Every row gives one point. Any point is a mix of the corners, with weights that add up to 1. It lies inside the corners' shape when no weight is negative. Say inside or outside, and name the corners with a negative weight.
In the rows, 128 means zero.

Corners:
(1): [70 89]
(2): [136 155]
(3): [145 132]
Points:
[142 131] => inside
[75 93] => inside
[151 149] => outside (1)
[158 160] => outside (1)
[ 97 106] => inside
[115 109] => outside (2)
[104 103] => outside (2)
[66 79] => outside (2)

Corners:
(1): [122 123 134 138 186 174]
(2): [ 97 118 151  59 140 156]
(3): [185 210 101 187 161  78]
(4): [ 80 135 170 144 141 167]
(5): [172 115 128 131 143  68]
(6): [117 126 150 132 130 202]
(7): [164 162  74 187 147  91]
Points:
[144 137 130 138 151 105] => outside (6)
[112 113 144 115 146 161] => outside (3)
[112 131 149 133 138 174] => inside
[128 131 140 136 139 160] => inside

Corners:
(1): [100 163 120 134 109 118 116 147 157 121  45  79]
(2): [173 112 105  86  80 169 126 142  97 153 176 130]
(3): [145 138 135 178 112  93 166 144 172 189 107 130]
(4): [ 69 111 193 153 126  80 169 120 145 207 126 102]
(5): [ 57  76 139 174 171  76 116 151 141  48  46 159]
(6): [ 72 102  75 111 113 110 123  56 175 129 145 138]
(7): [132 146 125 141  94  75 140 136  89 110 125 163]
(8): [156 116  50  99 157  99  91 158 103 144 147 173]
(9): [181 107  60 117 129 113 117 120 126 196  45 168]
(10): [131 101  21 180  45  97 154 158 135 141  70  91]
(11): [ 50  90 123 134 205 198 161  98 105  73 117 132]
(12): [ 70 161 199 151  91 147 116 128 120 190 136 112]
(13): [168  90 142 157 187 127 134  90  78 156 138 115]
Points:
[ 92 111 147 145 130 111 145 125 129 155 115 121] => inside
[141 121  81 128 117 134 132 125 130 180 127 112] => outside (5, 7)
[107 122 116 131  91 127 136 132 138 142 111 120] => outside (8, 13)
[100 116 122 140 122 106 141 110 144 151 120 127] => inside
[128 119 103 133 125 131 137 116 119 153 116 121] => outside (5)
[104 113  85 145  97 107 135 135 146 138  87 131] => outside (13)
[ 76 114 122 156 145 109 139 108 139 123 117 125] => outside (2, 9)
[107 110 110 137 127 123 127 128 119 130 109 127] => outside (3)

Corners:
(1): [ 93 201 125 101 146 141  44 162  98  73 135 131  94 134 140 121  51 155
  94 191]
(2): [136 110 141 153 151  74 124  73 105 223 163 137 132 132  88 190 142  79
 153 101]
(3): [148  96  74 122 108 111 111 142 154 142 172 155 114 126  72 184 142  86
 132  90]
(4): [153 119 160 100 152 124 117 108 117 163 139  81 140 141 102 144 132  77
 184 100]
(5): [150 113 158  76 137  81 129 102 128 182 154 123 149 150  63 149 181 151
 157 127]
(6): [121 193 168  52 165 107 180 115 100 152  56 124 152 174  57 110  87 103
 158 117]
(7): [135 157 177 125 151 106 186 126  92  98  73  53 148 128  41 102 145  59
 165 139]
(8): [123  99 125 138 135 150 178 121 170 147 109 131  80  63  95 138 125 162
 178 128]
(9): [113 133  73 141  75 201 182  94 101 172 132 128  59 124  92 119 155 173
 156 150]
(10): [135 202 113 134 140 161 108 167 147  71 161 161 152 129 134  86  72 131
  76 144]
(11): [120 166 102 140 152 149  41 139  47  56 143 186 152 100 149 131  80 170
 106 117]
(12): [ 56 115 113 166  96 135 115 127 126  93 171 134 160 100 158 142 104 154
 112 146]
(13): [164 127  83 180 109 115 107 151 147 160 137 112 150 126  99 197 169 126
 124  37]
(14): [172 123 124 131  97  86 108 158 121 170 166 160 177  75 125 186 151  93
 179  95]
(15): [176  96 134 127 111 113  89  97 139 183  96 136 128 145  95 134 127 114
 166 149]
(16): [109 135 161 142 129 200 114 140 158  86 122 187  93 120 109 136 139 127
  99 145]
(17): [ 81 137  85 171 158 195 123 181 130  83 141 213 125 136 111 147 146 144
 143 137]
(18): [113  87 115 185  83 182 170 117 167 139 163 141 128  96  63 204 151 162
 169 152]
(19): [158 157 192  88 152 118 210 157  80 106  83 105 133 172  88 122  63 114
 110 159]
(20): [117 168 104 113 181 176  98 179 113  81  96 146 165 102 139 140  94 114
  80 148]
(21): [107  91 190 138  99 119 158 153 136 184 139  61 143 130   7  90 119  82
 143 106]
Points:
[134 140  88 131 114 139 121 144 139 130 145 126 150 128 102 167 138 122
 145 129] => outside (2, 8, 11, 16, 19, 21)
[136 137 131 130 123 136 118 138 129 131 136 147 134 118 106 141 126 120
 136 129] => inside
[128 139 121 133 129 137 108 139 118 131 136 142 145 126 102 144 127 115
 133 126] => outside (8, 19)
[136 166 144 105 149 117 111 158 116 101 125 117 152 114 113 118  95 111
 110 107] => outside (2, 9, 15, 17, 18)
[132 136 140 122 132 135 141 129 115 136 126 124 124 139  95 135 102 130
 122 131] => outside (7, 14, 17)
[126 130 122 126 125 140 126 132 127 140 139 143 124 123  99 145 124 135
 139 127] => outside (7)
[133 151 108 122 118 129 141 153 125 118 118 131 151 141  99 145 124 130
 133 134] => outside (2, 4, 8, 11, 16, 21)
[146 142 139 110 122  95 134 110 128 154 130 134 114 139  97 146 132 119
 135 129] => outside (4, 11, 17, 18, 20, 21)

Corners:
(1): [154 127 143 168  34  82 156 111 165 169 225 159 136 136 123 121 121  69
  57 151]
(2): [138 171 127 171 120  79 212 143 114 168 134 122 166 119 115 130  84  80
 153 172]
(3): [ 75 175  91 113 178 105  43 105 111 105  35 122 145 150  53 110 117 132
 162  71]
(4): [ 53 132 136 112 149 114 142 120 102 143 103 118 158 154  94 122 129 115
 165  57]
(5): [181 120 146 116  90 132 183  92 141 164 144 114 113 164 110  80 148  85
  92 137]
(6): [ 76 118 139 132 124 198 118 137 155 124  84 140 130  93 180 137 141 144
  66 127]
(7): [115 194 113 127 123 117  61 109  78 131  87  97 146 135 105 111  79 147
 119  85]
(8): [124 127  82  91 107 176 181 158 127  99 124 163 166 105 136 134 190 175
  82  94]
(9): [124 194  94 154 154  93 125  94 113 125  96 140 130 108 117 116 109 179
 126  93]
(10): [136 129 111 126 205 129  58 115  88  93 120 155 170  97 119 173 170 189
 114 119]
(11): [180 129  76 186 105 169 143 153 144 116 157 171 127 116 198 137 180 109
  81 156]
(12): [ 71 169 162 127 128  79 110  95 101 120 100 126 162 184 118 106 145 132
 145 138]
(13): [ 36 192  97 105  86 131  56 127 130 181  97 119 117 141  63 141 136 179
 145  76]
(14): [119 151 138 117  58  82 157 122 151 172 178 155 123 104 181 112 137  61
  97 147]
(15): [125  76  79 155  73 140 162 117 162 177 184 141 148  90 183 134 133 108
  84 174]
(16): [125 152 104 122 120 129 104 129 170 148  63 103 161 160  85 126 127 169
 145  72]
(17): [136 136 155 151 132 122  59  91  91  79  92  69 142 152  63 103 134 139
 157 108]
(18): [142 103 106 134  52 153 135 127 160 175 156 170 101 124 157 166  90 109
 117 140]
(19): [128 118 124 161 159 158  81 142 142 107  99 151 163 111 146  68 120 151
 116 132]
(20): [162  82  93 141 108 128 145 150 101 125  92 163 149 100 141 148 190 165
  73 103]
(21): [125 100 137 150 102  70 193 156 143 172 213 121  86 153 168 146  87  79
  74 184]
Points:
[ 99 124 129 136  95 115 122 106 139 148 154 139 121 128 134 132 155 108
  83 133] => outside (2, 7, 8, 16, 18, 19)
[126 126 107 127 104 133 142 133 128 134 126 145 145 118 136 130 150 138
 101 118] => inside
[123 120 114 140 125 145 140 136 127 136 116 140 142 121 137 136 143 149
 113 128] => outside (1, 3, 7, 14)
[117 147 124 135 133 118  94 118 120 123 107 131 140 138 119 119 146 138
 114 105] => outside (2, 8, 15, 18)

Corners:
(1): [143 150 157 116  96 180 108 133 127 150 173  92  74 173  98 133 134 125
 154 164]
(2): [102 166 108 120 122  85 136 103 144 153  56 154 155 147  75 102 127 182
 157 115]
(3): [140 112 179 136 131 109 147  94  83 149 138 153 120 131 170 191 121 119
 149 172]
(4): [133 131  82  75 102 166 157  81 180 166 129 122 148  78 145 108 101 108
  71 148]
(5): [175  85 171 164 133  90 163  78  81  94 129  25  80  99 125 208  77 199
 213  91]
(6): [ 78 120 149 142 134 164  93 172 134 134  88 115 166  86 158  98  87 119
 109 127]
(7): [132  95 124 178 146 162  88 171 122 169 116  82  91 122 139 136 123 158
  77 162]
(8): [128 188 114 105 126 163 104 121 185  80 102  41 197  66 121 209  94 178
 178 101]
(9): [137 198 133  79 100 191 129  90 184 114 112 119 103 156 131 178 184 180
 131  93]
(10): [161  99 114  82  70 194 175 111 125  60  91 149 137 148 158 166 110 179
 102 114]
(11): [110 110  98 160  69  95 135 158  78  73 138 139 101 157 133 103 163 136
 126 100]
(12): [ 53  84 157  93 162 105 102  93  99 130 124 106 178 107 175 137 130 106
 169 150]
(13): [173 136 200 143 114 152 134 140 113  90 146  47 138 157 113 160  72 188
 130 127]
(14): [ 65 148 168 183 190  77 162 146 107  86 168 147  99  87 124 118 154 137
 143 153]
(15): [139  90 162 129 158  83  89 146 172 152  97 105  90 128 117 154 150 122
 142 155]
(16): [ 95 143 122 109 167 167 134  94 128 115 129 187 130 138 145 154  53 161
  75 126]
(17): [132 161 101 110 153 168 104 169 131  93  84 130 157  72 122 131  79 106
  58 149]
(18): [ 47 123 158 161 158  92 121  63 145 114 145 183  99  93  88 145  75 194
  88 176]
(19): [117 108 150 139  99 130  99 188 125 132 146  96 174  62 105 137 136 147
 146 133]
(20): [157 123 173 170 140 165 145  95 131  90 157 142 113 100 115  94  85 114
 110 186]
(21): [140 164 109 110 109 161  71 164 170  83 107 127  96 137 159 104 108 162
  88 141]
Points:
[119 119 156 148 128 122 116 137 129 109 119  90 119 112 121 145 122 163
 155 125] => outside (3, 4, 16, 17)
[131 143 129 123 122 156 122 134 130 107 118 112 138 112 136 134 107 142
 121 134] => outside (15, 18)
[125 129 139 136 125 137 122 131 131 120 122 111 122 114 126 136 120 149
 126 139] => outside (16)
[103 139 133 128 142 143 104 138 143 122 105 114 123 112 122 143 113 162
 124 130] => outside (3, 4, 11, 13, 20)

Corners:
(1): [124 154 159 143 106 124 116  94 111 144 134 137 121 123 132 125 150 160
 124 110]
(2): [140 134 126 132 144 155  95 142 129 125 139 132 140 155 136 131 135 117
 130 162]
(3): [139 149 126 131 113 121 145 122 127 127 141  87 112 120 127 105 147 170
 142 117]
(4): [143 134 136 166 133 135 120 120 117 145 143 120 155 144 129 138 146 129
 119 124]
(5): [129 138  99 124 139 151 113 136 178 131 139 127 120 118 131 139 144 106
 130 114]
(6): [139 128 114 144 102 133 132 141 152 137 123 132 114 121 139 145 143 101
 114 135]
(7): [142 116 116 142 126 161 140 121 156 135 143 138 151 120 140 140 130 128
 129 145]
(8): [  7 158 192 157 109 114 147 135 113 116 185  70 110 124 109 106 135 211
 126 136]
(9): [135 141 119 117 121 131 149 140 133 146 143  87 115 106 142  94 144 110
 123 128]
(10): [139 129 137 123 121  92 153 142 137 122 150 132 113 121 155 121 150 131
 131 118]
(11): [135 133  98 122 111 108  90 132 150 157 138 115 116 157 136 155 102  90
 105 134]
(12): [148 143 133 157 138 139  91 121 148 172 114 123 112 138 128 142 132 116
 147 149]
(13): [140 110 105 128 124 123 142 129 136 136  71 136 129 101 132 125 141 101
 137 136]
(14): [147  98 116 147 136 138 122 148 118 134 117 139 153 121 120 142 125 118
 169 128]
(15): [141 138 138 141 133 145 133 133 125 133 100 138 130 121 139 124 124 138
 138 135]
(16): [ 92 144 159 154 123 131 132 114 119 131 140 128 109 128 124  79 133 138
 138 135]
(17): [117 148 101 109 120 126 149 131 120 119 142  93 109 137 166 152 145 110
 129 121]
(18): [136 110 106 141 128 156  88 131 124 139 119 154 137 147 161 154 133 133
 119 134]
(19): [137 130 111 145 142 153  89 113 127 133 125 124 116 131 116 141  96 126
 125 172]
(20): [137  69 108 114 135 138 145 154 126 123 134 113 136 144 123 127 117  98
 124 116]
(21): [134 130 108 131 123 120 143 142 126 147 152 132 119 145 125 138 135 136
 129 139]
Points:
[121 134 132 137 130 128 129 129 130 131 139 118 124 141 132 126 128 130
 130 146] => outside (1, 5, 6, 9, 14, 18)
[120 122 135 141 132 134 122 126 121 132 128 122 130 134 128 132 118 126
 134 142] => outside (3, 5, 6, 9, 18, 21)
[126 138 127 141 125 134 123 127 131 137 135 121 123 128 133 127 134 135
 132 137] => outside (20)
[131 126 122 137 127 135 124 131 130 133 133 123 129 131 132 130 131 125
 128 134] => outside (12)

Corners:
(1): [114 121 122 117  61 166 128 106 141 113 149 109  78 115  96 110  93 114
  59 116]
(2): [125 114 125 119 141 150 124 125 126 125 127 128 112 151 151 129 132 140
 140 147]
(3): [134 117 119 137 149 141 118 132 126 138 109 157 119 163 130 139 126 147
  92 122]
(4): [ 94 140 131 124 120 128 135 158 146 147 111 150 123   7 110 116 122 136
 161  91]
(5): [134 110 139 117 159 128 113 155 114 107  93 148 142 143 129 105 167 128
 149 142]
(6): [120 110 148 143 153 131  97 148 122 135 109 115 163 163 134 145 134  81
 118 114]
(7): [107 101 116 118 148 150 134 115 121 109 110 164 130 125 101 135 128 147
 118 117]
(8): [126 163 138 131 129 147 128 123 140 145 147 127 148 147 142 135 128 123
 130 125]
(9): [144 141 107 125 145 136 100 118 159 141 187 145 133 153 137 149 118 127
  95 130]
(10): [105 108 150 145 143 124 124 138 135 138  88 123 147 136 126 118 139 127
 139 108]
(11): [161 164 128 136 147 152 141 127 124 152 137 119 121 128 124 116 138 127
 133 137]
(12): [112 126 130 146 157 123 131 165 118 131  98 141 155 132 123 128 141 130
 125 120]
(13): [166 128 119 121 125 141 110 120 128 132 130 126 117 154 126 125 116 138
 127 147]
(14): [120 169 115 116 151 114 139 107 140 145 123 118 149 135 141 154 115 139
 126 137]
(15): [157 130 132 106 116 145 133 125 178 149 138 122 102 104 138 114 118 136
 134 127]
(16): [110 102 135 147 128 171 124 108 125 131 126 130 153 143 115 159 195 138
 154 131]
(17): [124 112 167 114 131 111 139 141 103 140  94 142 121 149 127 135 129 112
 137 113]
(18): [114 122 141 139 157 140 140 113 135 118 114 134 164 138 152 134 132 136
 126 134]
(19): [111 137 126 177 114 138 113 129 157 143 133 157 151 137 117 144 120 115
 130 118]
(20): [142 131 117  96 126 128 153 117 118 142 118 132 113 103 133 106 132 136
 138 131]
(21): [131 126 148 118 154 144 132 145 121 148 105 151 127 131 126 102 131 131
 117 136]
Points:
[142 127 129 127 132 141 125 127 129 130 126 139 125 144 124 120 120 125
 110 131] => outside (2, 4, 10, 14, 16)
[133 123 121 115 103 146 129 116 143 131 135 130  96 112 112 122 119 134
 114 122] => outside (6, 8, 12, 18, 21)
[126 126 132 123 136 137 126 132 128 137 119 133 129 128 126 130 135 127
 129 123] => outside (18, 19)
[119 124 134 137 135 138 130 133 123 137 110 134 134 131 122 131 131 125
 125 121] => outside (5, 8, 9, 15)
[121 121 131 119 142 146 127 124 137 127 128 127 137 139 136 125 137 130
 123 133] => outside (3, 4, 11, 13, 17, 19)
[133 127 132 125 133 142 129 126 141 137 124 132 127 129 131 128 131 132
 127 127] => inside

Corners:
(1): [112 157 123  81 134  72 155 148 137 122 112 150 187 133 115 145 136 137
 130 140]
(2): [111 111 153  68 144  82 222 164 166 122 130  87 205 162 155 128 141 108
 148 133]
(3): [141 126 131  73 104 112 118  93 151  91 102 112 151 124 153  79 100  90
 130 164]
(4): [136 168  85  98 149  62 119 175 149  88 106 167 152 137 175 113 135 120
 110 144]
(5): [101 125 149 142  94 102 102  83 103  97 124 146 152 176 136 122 147 105
 150 167]
(6): [132 126 218 165 174 100 138 114 113 116 141 136 168 153  97 141 142  65
 133 113]
(7): [112 118 154 134 103  93 119 101 163 123 125  94 154 136 149 103 156 142
 155 138]
(8): [197  82 114 133 122  92 129  95 101 114 151  97 170 137 148 146 149 139
 136 123]
(9): [178 167 122  81  85 108 121  84 102 138 120  82 130  84 142 115 131  66
 145 149]
(10): [103 161  94 150 125 109 121 133 143  84 159 167 195 142 148 127 151  78
 176 145]
(11): [115 139  84  75 142  39 122 137 156 119 152 154 170 155 165 142 140 123
 141 137]
(12): [160 169  75 129 126  37 140 130 152  94 141 149 172 146 152  32 141 138
 118 127]
(13): [138 167 175  91 133 118 124 113 145  93 137 153 144 144 162 121 151 118
 122 163]
(14): [157 165 147  93  97  78 214 110 171  77 113  95 142 137 119 156 144  90
 137 168]
(15): [106 122  89 105  87  95 102 152  83 117 159 171 164 154 159 125  61 144
 119 121]
(16): [114 169 154  79 100 119 155 138 128 117 110 169 147 153 145 124  66 100
 192 141]
(17): [109 110 106 132  99 129 106 208 145  33 156 170 163 190 140 141 149 132
 136  84]
(18): [141 104 137  82  93 106 148 171 126 129 143 159 134 136 144 136 135 128
 144 142]
(19): [117  66 125  80 187  94 136 102 153 106 139   7 151 127 116 106 145 132
 133 136]
(20): [106 159 103 104  99 110 128  95 156 126 113 164 133 173 154 120 144  85
 139 159]
(21): [124 154 115  83 141 100 146  88  96 123 113 132 137  71 145 130 125  50
 138 109]
Points:
[124 131 132 102 116 103 134 124 134 108 128 131 155 142 143 131 133 106
 143 138] => outside (12)
[124 133 127  98 122  86 140 132 137 109 130 138 157 148 144 126 127 119
 134 137] => outside (9, 10)
[129 133 133 101 119 101 134 124 131 109 133 131 153 142 143 135 133 105
 139 139] => outside (12)
[113 129 139 100 116  98 160 149 137 115 131 151 179 146 124 157 124 114
 150 122] => outside (4, 5, 9, 12, 13, 19)
[132 132 125 109 122  94 138 126 127 108 131 128 159 141 141 127 137 115
 138 136] => outside (3, 11)
[129 136 116  98 110  95 139 127 136 102 130 130 159 141 150 121 128 111
 140 142] => outside (6)
